Rows are points. Any point is a mix of the corners, with weights that add up to 1. It lies inside the corners' shape when no weight is negative. Is each point inside? If not, which corners have a negative weight?

Corners:
(1): [ 1.7 -5.5 -4.0]
(2): [-2.2 -2.9  6.4]
(3): [-0.9  4.9  7.6]
(4): [-2.4 -4.9 -5.8]
Points:
[-1.8 -6.3 -2.9] => outside (3)
[-0.8 -2.5  5.1] => outside (4)
[-0.6 -2.7 -3.8] => outside (2)
[-2.0 -3.4 -0.9] => inside
[-0.9  1.7  7.7] => outside (4)
[-1.1  2.7  6.4] => inside
[-0.9  3.8  6.6] => inside
[-2.4  2.6  4.6] => outside (1)
[-2.1 -5.6 -2.1] => outside (3)

Corners:
(1): [-5.2  4.8 -9.0 -7.3  1.1 -1.2 -4.4 -3.9]
(2): [ 0.3  5.7 -4.5 -1.3  1.4 -2.8 -7.5  0.1]
(3): [ 6.4 -1.3  6.1 -1.3 -5.2 -3.4  4.1  2.9]
(4): [-4.0 -6.6  1.2 -0.2 -6.0 -1.9  1.4  7.4]
(5): [ 8.4 -7.5  1.8  5.2 -5.7  4.1 -5.3 -4.5]
(6): [-2.4  3.3 -0.9 -8.4  6.0 -7.6 -6.8 -3.2]
(7): [-6.1  3.9 -0.7 -0.8  2.0 -4.2 -1.0 -2.5]
(8): [  3.8  -2.0   5.2   2.9 -11.4   3.5  -8.0  -5.5]
(9): [ 3.9 -3.9  4.1  1.2 -3.2  7.8 -4.0  2.0]
Points:
[ 0.9  3.2  2.2 -0.3  0.6 -0.9 -5.3 -0.3] => outside (1, 4, 5)
[ 1.8  0.6  1.6 -3.0 -3.9 -1.1 -5.9 -1.3] => outside (5, 7)
[ 0.5 -1.6 -0.6 -3.6 -0.5 -2.5 -2.7  0.9] => outside (7, 8)
[ 0.9 -0.2  2.1 -0.8 -2.1 -1.0 -0.9  0.3] => inside
[-0.9  1.9 -0.7 -5.1  2.4 -4.2 -5.5 -1.9] => inside
[ 2.8 -2.6  0.5 -0.1 -5.3 -0.2 -3.9 -1.9] => outside (7, 9)
[ 3.7 -3.8  2.3  0.6 -4.6  2.0 -3.0  0.9] => outside (7)

Corners:
(1): [-2.3  3.2  2.1 -8.6 -0.5 -3.2  6.9  5.5 -5.2  6.0 -2.3  5.3 -5.0 -0.1]
(2): [-5.0  2.0 -5.0  3.8  8.5  7.9  7.2  5.7  6.4  4.9  2.5 -2.0  2.1 -3.9]
(3): [-2.7 -1.7  3.2 -4.7 -2.3  6.4  2.0  2.3  1.1  9.6  0.2  5.5 -8.1  7.0]
(4): [ 7.6  1.1 -0.2 -1.4 -6.4  1.5  2.9 -0.5 -3.3  0.2  3.0  5.9  8.1 -6.1]
(5): [-2.7  8.0 -6.5 -6.3 -1.7  5.9  5.4  3.8 -1.3 -3.1 -1.7 -4.2 -3.2  3.8]
(6): [ 6.6 -1.5 -4.0 -0.9  7.1 -3.3 -8.8 -0.9  3.3 -0.3 10.8 -4.8  2.6  2.1]
(7): [ 7.5  6.3  4.0  0.1  4.0  7.9  4.9  4.8 -3.1  6.0  0.6  2.6 -1.6  2.0]
(8): [-1.9 -1.0 -6.6 -6.9  1.0  5.6  2.5 -5.3  3.4  0.1  4.9 -9.6 -1.0 -2.6]
(9): [ 5.9 -1.7 -4.9 -6.6  3.5 -6.7  0.8  5.5 -2.4 -4.4 -6.0 -2.4  6.8  2.5]
(10): [ 2.4 -2.1 -3.8 -2.7  4.0 -5.9  3.6 -0.3 -0.7 -1.7 -7.1  1.3 -1.2  3.7]
(11): [-8.1  2.1  1.1 -1.4 -1.2 -7.8 -2.2 -1.1  6.7  6.7 -1.7 -1.3 -2.6  2.6]
(12): [ 4.3  0.5 -5.3 -5.1 -1.6  4.0 -4.9 -2.1 -2.6 -0.5 -2.9 -6.4 -5.6 -4.3]
(13): [-4.0 -6.5  2.2  0.5 -3.9 -5.0 -1.1 -4.3 -6.1 -5.2  2.1 -1.1 -0.3 -3.4]
(14): [  5.9   3.2  -6.5  -6.9   3.8   2.2  -1.1   3.7 -10.8  -1.0  -6.5   0.6
   1.9   0.2]
(15): [-2.9 -4.9  1.0 -7.5 -0.5 -0.9 -2.8 -3.0  4.8 -4.7 -6.6  1.5  1.6 -0.7]
Points:
[-0.7 -0.1 -1.9 -2.8 -0.2 -1.5  0.9  2.6 -2.3  1.8 -0.9  0.7 -1.9  1.5] => outside (7, 8, 15)
[-0.4 -0.9  0.7 -4.2 -4.1 -0.8  2.5 -0.6 -0.9 -0.3 -1.6  1.4 -0.3 -0.2] => outside (2, 6, 14)
[-0.6 -1.1 -1.9 -4.3  0.2 -1.3 -0.1 -0.1  0.6  0.5 -0.9  0.2 -0.1  0.3] => outside (7)
[ 4.9  2.6 -5.2 -3.0  4.5  5.1 -1.4  2.3  2.7 -0.5  0.4 -4.7  4.1 -1.4] => outside (1, 3, 10, 13)
[-3.5  1.1 -4.1 -5.0  1.2 -0.4  3.9  2.4  5.7  2.2  0.4 -0.4  0.9  2.8] => outside (7, 12, 13, 14)
[ 0.1 -0.2 -0.2 -2.5 -0.4 -2.1  1.2  0.6  0.6  1.4 -1.1  0.9 -1.0  0.2] => outside (8, 14)

Corners:
(1): [-7.7  5.9  2.5 -4.3  0.2  6.6  0.4 -2.8 -1.4  5.5 -0.2 -0.1 -4.9  0.0
  5.9 -3.1 -6.8  1.0  6.5 -4.5]
(2): [ 3.9  0.2  5.2 -5.6 -2.6 -1.9  6.3 -5.1  1.1  0.2  6.2  2.6  3.9  4.3
 -1.9 -1.9  1.3 -4.9 -0.3  1.0]
(3): [ 1.1 -8.5 -7.7  2.0  0.1  1.0  0.7  8.6 -1.0 -2.8 -7.9  0.6 -1.9  1.1
 -2.5  5.0  1.6 -0.2 -1.3 -7.7]
(4): [  1.2   0.8   4.2   2.0   1.7  -7.8   5.1 -10.5  -1.2   3.0   4.2  -0.6
  -4.5   0.7  -5.6  -6.2  -2.0  -4.6  -3.6  -9.6]
(5): [ 4.4 -0.3  6.7  5.1 -1.8 -6.6  8.7 -3.1 -1.0  3.2  1.1 -1.2  1.4  2.2
 -2.3 -0.4  4.3 -6.9 -1.7  6.4]
(6): [ 0.0  5.3  0.3 -2.2  0.2 -4.9  6.0 -4.2  1.5 -1.5 -4.7  8.4  1.5  2.7
 -3.1 -0.6  0.6 -2.4  0.5  1.7]
(7): [  1.4   8.9  -0.2 -11.4   4.1   6.7  -8.6   1.4   5.2   2.5  -1.3  -8.0
  -4.2  -4.1   1.0   0.8  -4.3   9.4  -3.5   1.3]
(8): [ 6.1 -2.3 -1.5  1.2 -1.6 -2.2  7.4 -9.0  4.4  3.4  1.7  7.4  4.7  4.3
  1.0 -2.7  0.6  0.4 -2.1  0.2]
(9): [-5.2 -5.9 -4.0  3.9  0.8  2.8 -5.7  3.5  1.3  1.1 -5.3  0.5 -1.3 -3.6
 -5.8  1.6  8.5 -6.9 -7.9 -4.4]
(10): [ 1.5 -0.6  7.4  3.9  5.8 -5.3  0.6 -1.2  3.6  5.5  0.6  7.0 -1.1  5.5
 -1.6 -1.8  0.7 -0.3  3.5  5.3]
(11): [-1.7 -0.8  0.2  7.6 -1.1 -0.7 -5.4  4.3  3.3 -4.9 -5.7  5.6  3.5 -3.3
 -1.6  0.7  5.0 -1.5 -9.0 -4.5]
(12): [ 0.1  2.7 -0.2 -3.1  6.1 -0.7 -1.1  3.9  1.2  2.7  4.7 -3.0 -2.3 -6.5
  3.8 -4.7 -0.6  2.6 -2.4 -4.8]
(13): [ -2.5  -7.8   2.6   3.9   9.0   0.0  -1.1   4.1   4.4  -2.1 -12.4  -3.7
   4.7 -10.6  -3.6  -5.6  10.4 -11.0  -2.8  -0.4]
(14): [-3.5 -7.9 -1.1 -2.1 -3.3  1.8  2.8  3.6  5.1 -5.7 -4.1 -3.2 -3.2 -2.6
 -1.5  1.1  0.9 -9.3 -2.8  2.5]
(15): [ 4.3  0.8  1.4 -7.5  0.3 -3.1  3.1 -9.4 -2.9 -3.0 -0.3  7.7 -6.7  2.2
 -3.4 -5.2  2.6 -0.5  3.4  2.1]
(16): [ 0.7  0.1 -2.5  1.1  4.0  8.4  1.1 -1.2  1.5 -2.9 -1.8 -4.1 -4.8 -3.4
  2.1  3.1 -0.6 -3.3 -1.7  1.7]
(17): [-1.0 -0.2 -4.2 -3.4  4.6  4.0 -2.2 -4.1 -1.8  1.2  9.3 -5.0 -0.1  0.1
  1.3 -4.6 -3.9  7.0  0.9  7.1]
(18): [ -2.6   6.8   2.4  -7.9   4.0   6.9  -3.3  -0.5   5.3   7.7   2.7  -5.6
   0.2 -11.2  -2.1  -3.1  -4.8   6.0   7.4  -1.4]
(19): [-0.9 -0.6 10.6 -1.1 -0.3 -4.8 10.6 -5.5 -1.0  1.2  4.7  7.2 -0.1  2.9
 -6.4 -4.2  0.5  2.9 -4.5  0.0]
(20): [-6.1 -7.5 -5.7  3.9  5.5  0.0 -3.7 -1.5  2.6 -5.1 -3.4 -6.9 -0.7 -2.2
 -0.2 -1.1  8.3 -1.2 -1.6 -1.9]
(21): [  1.5   1.3   1.5 -10.3   4.5   2.1  -5.3  -7.1   0.9  -0.2   4.0  -3.7
  -0.3  -7.2   3.7   4.6 -10.2   9.3   1.4   0.8]
Points:
[ 0.0  1.2  2.0 -3.0  2.0  0.1  0.4 -3.1  1.7  0.7  1.1 -0.4 -0.9 -1.9
 -0.7 -1.8 -0.5  0.3 -1.0  0.4] => outside (3)
[ 2.9 -1.8  1.2 -2.1  2.3  0.3  1.1 -0.1  1.8  2.6 -1.2 -1.6 -2.8 -4.1
 -3.6  0.2 -0.1 -0.4 -1.6 -1.6] => outside (1, 2, 6, 11, 17, 20)
[-1.0  0.2  1.3 -0.8  0.9  0.3  2.0 -1.5  0.3  1.5 -0.7  0.3 -1.5  0.0
 -0.2 -1.1 -0.5 -1.1  0.4 -1.4] => inside
[-0.3 -1.5 -0.1 -0.3  2.3  2.0 -0.3  0.2  1.8 -0.2 -1.2 -0.8 -0.7 -1.7
  0.0 -0.1  1.0 -0.2 -1.1  0.4] => outside (4, 6)
[ 0.5  0.8  1.8 -2.4  1.7  0.0  1.2 -3.4  2.2  0.6  0.8  0.1 -0.4 -1.3
  0.0 -2.0 -0.7  0.3 -0.6  1.1] => outside (3, 9)
[-0.4  0.3  0.1 -2.4  2.7  2.0 -1.2 -0.9  1.9  0.8 -0.9 -0.9 -0.6 -2.5
  0.4 -1.0 -0.1  0.1  0.9  1.0] => outside (4, 19)
